Each row of a before or after table is a point. The points were changed in one or more steps. Then noise was added and the rows were shuffled. The steps act on how far a point lies along the listed directions, d1 being the first. Write out the steps. A step turns or swaps two directions, mirrors them in a line or flattens them onto one, adds a multiple of one to another, or multiplies one. Angles are multiples of 10 degrees, from the lower direction toward the higher: turns from -170 to 170, lines from 10 to 170 but not 90. Use the fewest steps. Two steps may share a direction if one is a turn and the other turns, adds or multiplies; they go together, in the order done. Otherwise the lowest direction goes first.
(in the rows, 128 means zero)

Directions:
(1): [138  83]
(2): [ 83 118]
Before:
[[119 149]
 [176 112]
 [175 100]
 [188 100]
 [115 120]
 [151  68]
 [154  92]
 [ 94 138]
 [ 85 124]
 [117 105]
 [136 104]
 [ 64 127]]
After, 12 rows:
[[138 169]
 [142 145]
 [108 192]
 [109 176]
 [119 108]
 [143 120]
 [141  93]
 [159 186]
 [160 100]
 [120 183]
 [167  82]
 [153 137]]
Steps: turn d1 and d2 by -130 degrees

Directions:
(1): [ 88 114 101 165 170 132  76 128]
(2): [168  86 122 122 156 104 127  68]
(3): [121  97 142 154 166 168 186 142]
Before (10 x 8):
[[133 153 126 121 110  91  63 135]
 [129 143 151  95  90 119 143 141]
 [113  90 125 161 204 158 157 111]
 [ 98 204 129 101  67 114 114 161]
 [103 158 152 119  81 151 164 166]
 [ 55 163 111 131 139  97  46 152]
 [139 122  95 147 154 120  95 115]
 [152  90  93 113 158 108  93  74]
 [ 86 120 127 140 121 131 111 159]
 [131  59 131 150 168 151 189 100]]
After, 10 rows:
[[148  77  96 128 173 124 114  82]
 [138 118  94 155 162 123 101 115]
 [153 125 111  89  83  74  95  77]
 [ 38 125 123 164 186 140  96 164]
 [114 100 139 168 179 152 136 154]
 [117 120 157 111 115 142 171 150]
 [138 155 108  97 117  81  61  84]
 [ 89 127 127 133 115 128 107 155]
 [103 161 149 114  78 147 163 166]
 [ 80 153 145 149 132 177 187 183]]
Steps: mirror d1 and d3 in the line at 170 degrees

Directions:
(1): [154 140 117 121 113 130  92  46 132 159 171 150]
(2): [125 158 170 154 121  98 188  92 127  90 161  97]
(3): [162 104 202 126  71 130 132 151 123 161 126 149]
(4): [101 103 125  71 140  74 154 124  81 133 142 171]
(5): [192 137  98  99 126 119 135 161  97 143 164  73]
Before (8 x 12):
[[125 142 116 148 144 164 119 125 170  96 114 119]
 [111 116  92  64 142 104 112  89 110 174 134 169]
 [132 160 136 142 102 160 103  70 149 138 154 122]
 [137 108 177 127 106 139 151 127 123 138 129 151]
 [ 85 121 165 128 135 133 185 202 143 115  68 128]
 [136 126 128 135 124 159  58  98 167 158 112 137]
 [168 140  96 146 131 160  88 112 137 126 147 104]
 [184 154  58 114 144 166  77  99 150 153 151 102]]
After (8 x 12):
[[153 119 177 124 103 135 160 120 118 135 146 133]
 [135 116  50 113 170 186  86 231 151 130  61 105]
 [104 138 162 133 103 134 114  42 163 161 130 187]
 [141 122  98 145 143 165 103 181 142 110 101 100]
 [149 147 103 140 138 162 111 107 164 114 133 117]
 [177 108  78  97 137 173  40 186 143 182  93 103]
 [126  94  63  39 156 114 103 186 100 179 101 148]
 [157 163 133 130 107 145 153 153 125 117 153  57]]
Steps: turn d1 and d5 by 120 degrees; multiply d2 by 2.5

Directions:
(1): [148  82 129 102 107 170 166 154 122  71  64 155 172 160  99 171  79 132
 103 105 138 114 117 123]
(2): [123 154 120 132 122 119  88 122 125 136  90 160 173 174 125 176 178  89
 131 212  97 151 124  96]
(3): [164 146  75 177 130  74 128 133 136 137 131 176 137  95 102 102  79 112
  52 127 131 161 115 100]
(4): [154 116 133 105 209 154  75 102  76 129 142 161 140 143 108 122 116  91
 142  83 126 178 165 155]
(5): [170 157 198 127 153 137 133  90 125  74 113 123 138 100 190 101 109 132
  99 164 129 108 174  84]
Before (13 x 24):
[[ 85 135 161 135  72 137 173 142 146 116 134  76 103 116 151 121 115 176
  120 119 142  86 117 135]
 [ 83 113  82 130 119 125 115 140 112 202 191 107  80 145 102 149 189 108
  182  86 115 141  91 209]
 [100 125 128 109 147 162  64 131 103 166 130 122 120 160  96 149 176 106
  180 117  93 162 141 168]
 [ 93 137  51 143  67 101 149 172 143 195 136 101  99 147  78 136 140 149
  145 126 148 111  60 144]
 [151 151 121 142 179 111  70 104 109 172 127 163 130 132 114 119 144  72
  100 136 100 165 155 112]
 [ 96  94 111 125  99 139 167 144 136 145 145  89  94 103 126 133 131 168
  158 110 145  96  94 150]
 [156  89 186  89 134 187 166 125 116  80 115 106 122 134 152 115  59 186
  150  67 151  65 131 162]
 [105 101 117  79 150 160 101 126 120 152 122 128 121 165 114 162 151 106
  165 130 132 153 129 147]
 [120 131 134 158  77 104 166 142 143 118 102 137 158 133 139 154 123 138
   87 186 115 120 109  86]
 [ 84  76 117  88 135 172 112 140  95 145 131 111 101 175  69 165 167 113
  212 101 120 147 126 155]
 [ 68 122 117 134  69 106 148 151 170 142 136  97 117 124 132 142 142 166
  133 120 148  91 102 130]
 [ 99 108 110 126  97 100 175 135 149 155 171 117  73 113 132 109 138 171
  124  91 160 107  75 160]
 [172  80 130 139 184 170 124 121  98  80 119 151 139 102 124  97  44 111
   93  47 154 143 151 139]]
After, 13 rows:
[[ 93  87 121 109  96 157 177 148 134 132 144  81  96 110 127 139 124 175
  164 100 149  87  94 156]
 [ 68 113 119 127  72 120 170 148 169 134 140  83 105 115 134 131 122 185
  128  86 163  74 104 137]
 [154 154 105 147 175 103  70 110 111 185 123 173 138 140 107 123 143  63
   87 146  97 176 147 108]
 [100 115  53 130  63 119 174 178 144 170 129  92  93 141  70 131 109 168
  137  84 163  91  61 156]
 [129 126 134 166  85  99 188 145 145 117 128 120 129  95 144 122  91 157
   70 140 132 108 110  99]
 [ 93  94 130 104  95 122 187 140 145 144 166  94  68 122 134 115 135 188
  150  72 167  97  70 176]
 [ 94  84 112  88 134 166  99 144  97 131  98 145 138 200  64 207 180  89
  194 147 108 162 117 126]
 [109 131 113 119 140 151  48 130 103 164  95 156 153 183  80 171 191  79
  166 152  77 183 133 146]
 [165  89 155 124 187 178 107 102  91  81 115 142 153 121 139 112  82 101
  115  84 145 135 153 132]
 [147 111 213  73 138 201 145 104 111  73 106 102 132 155 174 132  99 173
  172 112 139  69 149 155]
 [ 83 132 178 121  75 146 181 145 142 111 147  61  89 114 159 115 114 182
  131  95 147  79 116 154]
 [ 79  99  68 116 107 143 127 154 110 186 160 127 107 177  85 183 186 100
  176 100 107 141  78 202]
 [111 109 111  87 145 153  88 125 123 151  95 149 143 183 110 181 157  87
  155 168 114 170 116 130]]
Steps: turn d1 and d5 by 20 degrees; turn d2 and d3 by 30 degrees; add 0.7 times d4 to d2

Directions:
(1): [104 125 144  95 179 145 107 141 179 166 166  70  81  98 131 108 126 133
 171 101 149 146 120 157 191 140  83 168 117 104 140 106 170 100 119 114
 117 133 108 165 115 114  71  93  76 142 197 177 153 141 108 142 139  62
  87 111  79 126  96 154  94 100 147 174]
(2): [121 138 113 103 123 180 123 107 129  50 106 160 123 123  65 184 119 127
 108 146 138 126 150 131 156 111 150 213 114 177 129 152 155 100 124 136
 123 154  40 116  65 122 150 157 120  95 155 145 157  75 142 166 133 140
 129 102 110 110 128 125  74 168 177  66]
(3): [100 134  86 124 115  75 133 152 119 138 162 119 170 163 109 119  62 180
  72 131 104 117 155 107 149 134 108 124  70 120  85 139 134 115 164 119
 138 109 107 142 105 140  88 137 106  35  85 188 162 154 155 116 145 132
  94 114 201  99 168 116 137 112 168 192]
(4): [ 93 129  55 133 181 106 168 131 121 129  49  64 125 124 141  84 146 103
  98 141 143 157 115 102 129  86 113 133 131 144  75 129 108 144 133 110
  29 146 102 157 134  84 125 174 142 173 106 119  95 155  75 137 189  95
 101 123 137 122 171 110 122 143 155  91]
(5): [154 153 101 108  94 123 175 142 135  80 166 110 107 101  96 182  66 107
 135 115 139 119 110 106 108 164 145 156 164 146 111  88 126 176  98 122
 138 128 125  58 139 121 100 120 113 141 107 107  81 119 132  90 189  53
 137 206 129 129 119 186 156 153 184 175]
(6): [ 85 116 117 112 110 113 162 189  91 198 126 141  69 158  70 117 172 145
 140  94 209 129 127 168 158 189 159 157 105 136 106  88 134 122 113 153
 129 134 102 121 139 127 121 165 140 128 136  91 144 157 117  97  63 133
 125 156 212 146 109 130 118 189 107 105]
Before:
[[133 150 127 139 124 114 118 135 119 128 148 134 139 156 121 133 108 165
  112 137 118 132 129 118 154 142 130 139 105 136 124 132 154 129 144 139
  148 121 128 126 111 135 112 137 119  98 133 145 132 113 141 132 108 148
  137 112 132 122 131 131 133 122 124 127]
 [126 107 140 111 125 147 116 129 147 113 165 135 101 108 118 158 128 137
  144 118 128 116 120 146 170 146 125 177 118 139 147 132 155 109 127 133
  159 133 106 138 111 123 110 101 105 113 173 161 160 117 143 145 128 104
  124 111  95 119 112 143 106 126 147 134]
 [124 136 126 100 121 143 138 152 142 114 158 120  99 123 102 151 107 123
  150 102 135 112 126 138 143 155 128 159 129 141 127 102 137 121 111 126
  150 130 132 106 120 136  82 101 105 126 136 128 121 130 132 105 164  96
  119 160 113 122 110 154 134 122 150 159]
 [142 142 196 109  95 163 104 141 149 132 180 157 106 123 121 153 129 126
  159 121 129 119 134 155 117 146 130 135 135 112 166 126 147 115 108 138
  193 127 130 111 133 160 127  87 111 103 154 137 152 113 154 134  91 134
  137 149 103 124  90 140 131 118 119 165]
 [159 136 133 140 115 156 119  81 136  27 123 148 174 113 141 175  84 107
  109 149  78 134 147 100 106  89 129 139 151 144 158 163 131 137 134 113
  150 142 113  97 100 135 163 115 123 110 125 121 120  77 147 152 163 138
  159 122  92 113 133 122 123 111 161 123]
 [158 135 122 124 169 189 114  89 166  44  80 107 134  67 165 147 141  67
  134 146  99 151 108 106 124  74 124 133 164 138 161 143 135 122 124  93
   77 164 134 131 123 104 156 115 125 196 166 116  84  83  99 168 187 114
  151  98   7 134 109 134 103  97 142  75]
 [ 91 113 108 132 174 105 102 128 152 143 109  80 158 138 169  95 124 151
   92 147 100 139 139 121 150  92  74 114  91 112  99 145 117  99 164 111
  104 131 105 168 111 123 100 122 112 102 131 185 154 159 116 144 149 128
   98  76 126 104 167  94 122  71 142 144]
 [135 129 160 113 118 166 103 103 137 115 139 144 129 108  90 154 109 125
  141 122 127 123 148 128 141 146 130 165 134 141 140 137 139  90 117 139
  164 140  99 107 105 129 129 118 117 127 153 135 146  97 138 140 117 142
  129 119 107 123  90 145 112 125 136 133]
 [108 121 107 115 147  99 103 142 144 154 166 108 128 139 134 110  77 161
  126 113  97 131 142 136 168 117  83 130  88  93 117 136 156  94 141 121
  140 119 119 165 110 140  85 102  84  66 139 195 166 157 143 123 134 126
  105  91 122 116 144 130 119  80 145 187]]
After, 9 rows:
[[114 114 136 130 102 137 163 154  94 138 113 151  90 139 106 139 165 104
  148 102 182 143 126 155 125 161 161 138 149 137 142 103 119 149 106 140
  144 146 124  92 148 127 159 148 148 164 136  52 114 123 111 107  79 135
  163 170 173 150  99 131 129 174 104  95]
 [ 83 119  98  90 120 149 159 188 107 145 107 139  65 131  52 139 169 129
  125  96 212 139 130 167 185 183 170 193  94 153 117  93 151 102 117 132
   99 161  75 117 119 117 125 174 131 128 164  93 142 127 110 117  80 133
  137 130 174 142  92 134  84 188 133  70]
 [147 149 141 151 140 122 117 122 127 137 135 122 127 139 158 119 132 144
  138 136 119 140 110 119 133 131 128 117 134 129 136 128 143 143 136 140
  137 122 161 127 141 129 122 127 129 146 136 123 103 115 124 133 111 139
  150 124 101 137 122 134 146 119  96 118]
 [121 144 162 108 112 147 125 141 150 129 154 133 110 130 120 137 130 121
  134 126 134 133 134 144 127 131 121 145 122 121 136 126 141 117 114 132
  156 134 108 122 128 144 122 111 113 104 142 141 149 123 140 138 117 124
  122 143 118 115 113 128 124 126 137 150]
 [130 125 154 117 131 167 116 110 130 132 119 128 115 105  98 138 132 113
  154 117 144 130 137 131 135 147 132 151 145 137 139 125 131  97 110 136
  146 142 113 113 122 120 129 126 127 159 152 112 127 108 116 136 117 136
  130 131 107 129  89 145 118 129 123 121]
 [129 140 128 104 131 148 135 140 148 113 152 109 104 121 115 148 111 112
  155 110 128 114 124 133 135 142 123 154 137 139 129 107 133 125 113 123
  140 131 141 106 119 132  87  97 107 136 138 126 112 128 126 109 179  91
  122 157  97 123 117 152 140 114 148 159]
 [129 106 144 120 137 148 123 129 147 127 150 121  89 100 138 145 151 119
  162 113 140 123 109 143 158 145 126 162 135 135 150 124 148 123 117 136
  142 136 126 145 134 112 117 103 118 151 175 137 137 124 124 139 133  95
  130 121  83 130 110 145 114 126 126 121]
 [ 99  98 150 136 166 111 102 147 142 205 115  90 116 134 183  78 188 135
  147 124 141 141 117 157 135 130  90  89 121  93 127 108 111 111 139 127
  121 131 150 163 154 124 108 113 133 163 154 128 133 178  96 116  94 128
  120 104 125 139 125 105 139  87  83 137]
 [127 109 139 128 162 107 107 141 143 199 147  95  91 122 177  81 133 120
  175  94 118 141 107 154 136 127  87  95 137  74 144 113 138 118 115 124
  127 124 176 164 163 132 100  87 108 156 157 141 125 172 109 110 116 114
  125 115  87 151 118 138 137  78  89 165]]
Steps: turn d3 and d6 by -160 degrees; turn d2 and d3 by -70 degrees; multiply d4 by 0.4
